Each row is a point. Any point is a mix of the corners, with weights that add up to 1. It lies inside the corners' shape when no weight is negative. Is each point inside? If not, which corners have a negative weight?

Corners:
(1): [-0.6  6.0]
(2): [-6.4 -0.6]
(3): [-0.3  3.2]
Points:
[-0.8  5.3] -> inside
[-5.6  0.0] -> inside
[-5.8 -0.1] -> inside
[-2.0  2.7] -> inside
[-3.0  2.9] -> inside
[-5.9 -0.2] -> inside
[0.2 5.1] -> outside (2)
[-1.3  3.5] -> inside
[-5.7  0.5] -> outside (3)

Corners:
(1): [ 3.2 -3.3  4.9  6.2  0.7 -3.3  2.4 -1.0 -0.5]
(2): [-2.7 -1.7  4.0  1.2 -1.8  3.2 -1.6 -0.1  1.7]
(3): [-0.9  6.0 -0.8 -2.3 -4.1  3.3  0.8 -0.8  0.7]
(4): [ 2.1 -0.9 -1.1  3.7  2.5 -2.3 -3.5 -0.9  4.1]
(5): [ 7.1 -2.7  5.7  7.7 -0.6 -2.7 -1.7  0.5  0.1]
(6): [ 1.7 -0.9 15.1  6.8  3.3 -1.8  2.9 -2.3  4.2]
(7): [ 1.0 -1.6  5.1  4.5 -2.1 -1.6 -2.2 -3.1  1.2]
(8): [-5.1  6.7 -8.1 -1.1  0.8  4.2 -6.2 -2.8 -6.2]
(9): [ -5.5   4.7  -5.9 -11.2   1.4   6.2  -1.0  -6.2  -4.2]
(10): [ -0.9   5.9 -13.3  -1.7  -0.4   6.9  -4.6  -4.1  -5.4]
Points:
[ 1.4  0.3  3.1  4.6 -0.2 -0.6 -0.8 -1.2  0.3] -> outside (9)
[-3.6  4.4  0.7 -1.5 -0.9  4.3 -1.3 -3.8 -1.4] -> outside (1, 4, 5)
[ 1.4 -0.6  4.3  3.5  0.1  0.1  0.0 -1.6  1.2] -> outside (8)
[ 2.0 -0.6  1.7  3.6  0.6 -1.1 -1.9 -1.4  1.6] -> inside
[-1.7  3.8 -3.5 -1.0 -0.3  3.8 -1.8 -2.9 -1.6] -> outside (5)
[ 1.3  1.0  3.7  2.2 -0.5  1.1 -0.6 -1.9  1.3] -> outside (1, 8)
[ 1.2  0.0  1.9  4.0 -0.1  0.2 -2.0 -0.9  0.2] -> outside (9)
